Each row is a point. A path goes straight from each point to the next, and from the last back to the first. The post is the endless flat space through its rows: a point in 2 columns, a line in 3, a plane in 4, and so on, so that a path can go around it. How many times does the path go around the post? Going back the other way cancels.
(in the rows, 128 means zero)

Post (1 x 2)
[[159 134]]
Path (27 x 2)
[[141  69]
 [116 147]
 [138 205]
 [ 92 164]
 [113 118]
 [137 154]
 [182 179]
 [183 172]
 [129 159]
 [150 201]
 [175 147]
 [213  95]
 [155 110]
 [100 143]
 [143 174]
 [ 88 166]
 [136 111]
 [187  92]
 [225 129]
 [183  95]
 [143 103]
 [141 124]
 [154  47]
 [133 132]
 [138 212]
 [106 170]
 [138 106]]
Times around: 1

Post (3 x 4)
[[ 96 126 180  85]
 [129 108 117 164]
 [107 163 103 135]]
Path (23 x 4)
[[143 152 148 110]
 [115 211 115 192]
 [ 82 104 206 142]
 [ 96 127 142  91]
 [119 197  61 102]
 [143 150  75 197]
 [112  75 245 147]
 [ 69 117 174  89]
 [ 91  81 145  71]
 [140 101 169  79]
 [127 108 170 161]
 [ 89 176  97 150]
 [ 79 154  69 118]
 [112 130 136  69]
 [132 125 162 122]
 [104 162 162 182]
 [ 63 113 187  59]
 [ 98 122 122  79]
 [136 118 172  71]
 [ 84 212 169  95]
 [102  98 148 174]
 [100 105  57 164]
 [119 108 131  77]]
Times around: 5

Post (5 x 6)
[[137  77 127 145 170 118]
 [136  97  79  95 213 110]
 [100 190 200  98  67  73]
 [142 122 133 129 157 123]
 [101 147 135 123  76 138]]
Path (25 x 6)
[[145  63  91 116 168 110]
 [120 155 116 143  86 115]
 [ 78 126 169 145  71 100]
 [ 95  96 172 112 148  67]
 [146 142 174 113 118 131]
 [ 92 124  98  99 134 142]
 [ 85 132  89 130 142 137]
 [157  84 109 145 182 106]
 [120 190  74  73  61 197]
 [ 89  60 104  93 164 109]
 [ 72 168 114 120  90 162]
 [138 153  99 133 152 155]
 [154 121 103 126 190 100]
 [123 146 168 132 133  88]
 [124 184 109  54 202 138]
 [130 172 123 103  62 190]
 [157  89  99 125 162 126]
 [ 99 103  45 102 146 140]
 [140  70 190 177 190  79]
 [ 76  77 165 116 106  92]
 [148 100 243 130 107  53]
 [172 183 165 116 118  72]
 [135 150 117 137 149 140]
 [ 55 151 237 151   7  88]
 [147 102  89 119 176 185]]
Times around: 2

Post (8 x 9)
[[147 111 129 160  83 117 149  95 102]
 [108 185 138  98 204 132 120 168  94]
 [133 124 159 119  69 118 112 129 130]
 [ 81 116 103 128 132 145 166 123 129]
 [ 87 113  87 186 118 121 130 112 138]
 [113 119 116 114 177 128 146 103 191]
 [143 113 133 170 140 109 160 172 147]
 [143 121 126 112  68 145 108 133 111]]
Path (26 x 9)
[[173 133 156  81 157  90 116 147 141]
 [142 103 172 154 148 104 142 133 141]
 [ 72 105  90 108 128 187 151 127 157]
 [ 86 164 181  87 116 114 170 149 120]
 [145 137 163 111 118  92 172  23  84]
 [134 137 128 131  96 122  60 130 108]
 [112 120 130 111 123 163 152 151  92]
 [ 72 139 101 119 151 166 151 123 157]
 [166 121  75 193  47 123 108  68  95]
 [ 95 127 126 133 122 142 181 110 122]
 [107 106 154 122  85 163 101 174 139]
 [155 144 147 156 125 100 139  90 119]
 [142 102  56 112 129 170 170 112 123]
 [ 95 140  95 121 222 123  74 214 190]
 [ 98 151 101  76 215 187 105 207 142]
 [137 123 133 169 173 130 215 159 139]
 [136 168 117  97 150 130  97 123 176]
 [ 99 122 120 111 132 108 151  62 120]
 [121 104 154 138 137 109 152 163 167]
 [ 76 107  91 195 177 149 189 103 111]
 [ 64 130 120 177  88 121  70 184 223]
 [207 131 203 132   7 132 136 166  96]
 [120  87 154 127 152 155 205 169 121]
 [ 75 109 171  98 119 150 162  96 147]
 [140 146 110 169  73 144 149 168  89]
 [ 68 108  81 170  95 132 194 139 139]]
Times around: 4
